Each row is a point. The last column is the point's height on a tilted bowl or saddle (a function of degree 2), plus a little noise. Along how many of its main directions does it bend up, bend down or stay straight?

Points (11 x 3):
0: -60  75 -86
1:  28  10 -22
2: -53 -29 -42
3: -49 -34 -41
4: -36  28 -45
5: -44  25 -47
6: -14  -5 -24
7:  -6 -13 -22
8: -32 -28 -31
9:  22 -94 -34
10:  36 -58 -21
Directions: 0 up, 2 down, 0 straight

Points:
0: -14 -14  -4  17
1:  20 -26  32  39
2: -14  32  18  24
3:  40   0 -65 -53
4: -11  42 -35 -14
5: -11 -42  83 -23
6:  40 -48  41  60
7:  83 -18  -5   0
8: -26  31  34  20
9: -44 -34 -55 -42
10: -18  54  10  39
11: -59  -8 -44 -69
12:  29  22 -59 -57
13:  10  95 -14  64
14:  36  -9  30  25
Directions: 1 up, 2 down, 0 straight

Points, 17 rows:
0: -55  50 -40  68
1:   5  16  -7  23
2:  31 -12  51   7
3:  21 -37 -41 -24
4:  53 -24  55   1
5:   6  -2 -18   9
6: -24  39 -15  52
7: -25  15  40  27
8: -21  43  29  46
9:  31  95 -57  90
10:  53 -19  28   0
11: -25 -11 -89 -71
12: -68 -15  -3  -4
13:  11  39  40  21
14:   8  77  20  62
15:  -9  12 -22  20
16:  18 -38  14  20
Directions: 1 up, 2 down, 0 straight

Points:
0:  -3 -14  20 -35  23
1:  -1  -9  25 -49  13
2:  55   9   2  57 -24
3: -18 -12  42 -18  55
4:  31   2  15  56   0
5:  -9 -20   7 -23  17
6: -20   8  -1   1   7
7:  -8 -95 -16  -6 -31
8: -20  12  19   6  20
9:  28   3  20 -29   9
10: -19  20   3  17   5
11:  -3   7  -1 -35  -4
12:  25 -61 -22  11  -5
13:  17   8 -48 -17   8
14:   0  78  14 -58 -95
15: -19  12  10  33   9
16:  15  42  -2  -4  -8
17:  45  14  -6  11  -2
18: -27  -4  38  16  44
19: -79 -44  23  27 -41
20:   0  19 -10 -35 -14
21: -59  12 -51  38 -58
22:   5  41 -32 -42 -35
Directions: 1 up, 3 down, 0 straight

Points (48 x 7):
0:   3  35 -13  -9  13  61 -19
1:  35  -9  24  59  36 -11  57
2:  54  47 -48   9  22  43   8
3:  34 -24   2 -23 -39 -10 -15
4:  12  -3  22  33  12  -9  -7
5: -37  -5 -27 -43  39 -31  46
6:  36  50  29   6  -4  24 -41
7:  24  56 -23   1  29  -7   5
8: -16 -16  80  23 -64  23  14
9:  20   2 -18  32  -5   0 -17
10:   8  27 -20  -5  15  -3 -17
11:  28  -4   5   2  12  55 -34
12:   8   5  -3  -4   7  -6 -23
13: -31   3 -49  39  45  23   7
14: -15   9  21 -12 -26 -40 -35
15:   6  19  44 -22  -8  22 -50
16:  12 -80  -9 -14 -11 -44  95
17: -20 -56   1 -31  41  -2  75
18:  56 -18 -25 -24 -62 -39  10
19:  48  52  -5  58  13  -9  52
20: -21 -35  13  29 -22  -7  -5
21:  -9 -13   3  26  16 -39   4
22: -35 -16 -28  61 -60 -38  -1
23:  47   7   2  25 -48 -10 -36
24:  -6 -11  25   9  33 -42  15
25:  17  62 -47 -47 -13   2  42
26:  29  -5 -11 -20 -19  -8 -16
27: -59  17  11 -28   1  22  12
28: -64  14  46  -1 -35  53  58
29:  28  24 -50  82 -62  15  40
30: -26  36 -53  11 -14 -17  20
31: -45  11 -26 -16  10 -14   7
32:  48  29  35 -22 -18 -41 -34
33:   8  -4 -65  23 -31 -30  13
34: -29   9 -42  25  57 -43  28
35: -52  35  -9 -32  -9 -40   0
36: -17   0 -56  28  15   6   6
37:  13  15 -20  47  57 -34  54
38: -46  28 -54 -24 -72 -23  78
39:   1 -17 -51  29 -38   2  -6
40:  -4 -43  -4 -43 -11   1  43
41: -55 -15  32 -24   3  -4   9
42: -17  15  13   7  10 -12 -27
43: -23  -4 -33 -28 -37  -4  24
44: -82  37  36 -53 -14  36  62
45:  17  12   9   6  59 -39  34
46: -52 -39  56  17  12 -24  37
47: -68   5  40  -8  95  39  13
Directions: 3 up, 0 down, 3 straight

Points (69 x 9):
0:  17  25 -32 -43   9 -24  11  45 -17
1: -32  34 -13 -18   7  82 -14  19 -69
2: -67  66  -3   7  45  -5  17  28 -71
3:  64 -31  14   1   1 -18  37 -14  -6
4:  65   1  33  28  12  -8 -54  39  -8
5: -11  18  22  26  44 -31  48  41  38
6:   3 -73  31  -7   5 -21  42  15 -41
7:  11   5  18 -23 -68  50  31  -4  42
8: -37  -5   3 -70 -24  -8  -2 -27 -36
9:  24 -62 -18  -8 -20  27  16  34 -21
10:  18 -48 -12  15   0  26  77 -50 -12
11: -15 -28 -21 -10 -34 -41 -10  -1 -18
12:  60  66   2  21  -4  11 -19   2  -9
13:  -9   3  -3 -10  25 -44 -18  31  -4
14: -28  -1  27  18 -16 -44 -47   6  45
15:  -7 -19  64 -10 -36  14  10  19  15
16:  30  23  27  10  10  23 -18 -35   1
17:   8 -45 -31   0  14   0  46  12 -29
18: -33  41 -17 -20   9 -12  -1 -25 -25
19:   9   4  -8 -28  13 -40 -37  26  19
20: -34 -68 -22 -49 -50 -56  -8  13 -87
21:   9 -20  25 -10  19  16  -4 -53 -17
22: -52 -52  33  26 -18 -41  10  24 -21
23:   0  -6   9  32 -38 -16 -21 -33  45
24:  37  24 -29  -2  28  28  28  36 -24
25:  45   9   6  -3  -7  23   2 -12  -5
26: -14 -30  26  16 -22 -38   4  37   4
27: -21 -36 -28   3   6  17 -35  18 -23
28: -31 -28 -11 -26   8  46 -10 -24 -68
29:  42 -18  28  -3  14  40  -6  28 -25
30:   4 -26  69  29 -48 -19  20  17  75
31:  30  -2  -6  -8   0 -23  57  14  -4
32: -29 -27  20 -59  23 -54  68 -33 -41
33:   2  10 -53  15  21  24  59  -2 -38
34: -10 -29 -18 -57  15 -35 -27 -36  -8
35:   9  40 -14   2  17  -7 -65 -29  14
36: -38 -15 -32  20  26   8 -55  -3 -40
37:  41 -69 -52  32  21  -9 -14 -41   5
38:   3  16 -68 -29 -61  11   8 -10 -40
39:   4  36 -10 -12  21 -19  25 -13  19
40:  16 -24  35  48  40  16  -4  12  30
41: -34 -16  95 -51 -84  41  23  -4  26
42:   0  -3  -6  60 -40 -34  14  -1  47
43:  10  -2 -39  40   7 -15 -25  49 -28
44:  -3   2 -11  47  32  42   6 -29 -16
45:  -2  66  -2  27 -25 -20  22  11  26
46:  -6  16   2  31  50 -21  49 -41  74
47:   5   7 -52  37 -25 -21 -14   6 -27
48: -16  12 -49  16   7   4 -17  -6 -54
49: -34 -50  -3 -29  15 -40 -52   4 -19
50:   0  36  13   5 -12 -73  -7 -12  85
51:  44  23   1 -14 -10 -72 -48  19  88
52:  -1  -8   7 -17  78 -20  12  85 -33
53: -54 -30  -9  17  20  57   6 -22 -67
54:  17 -35  50  18   5  11  -8   3   5
55:  56 -21 -54 -25 -12  44  31 -69 -95
56:  29 -10 -37   2 -17 -27 -14 -25  -2
57: -11   1  20 -69  15  22 -60   3 -13
58:  12  47  -2 -15  12  -2 -40 -75  20
59:  16  10  62  59 -22  13 -42 -69  54
60:  -4 -28  10 -29  47  -7   8  22 -11
61: -18  13  14 -70  14  28  -3   7  -6
62: -29 -30  33  -6 -39  -6  -9   3  -5
63: -36  52   8 -12  26 -30  18 -36  27
64:  33  -2  28  -5   4  15  34 -37  23
65:  29  49 -17  19  30 -16 -12  13  -7
66:  -4  -1   9  12 -31 -63  25  24  11
67:  -7  25  -3 -14 -16  21  55 -58  -4
68: -16  41  -2  -4 -12  -1  10 -65  -6
Directions: 4 up, 4 down, 0 straight
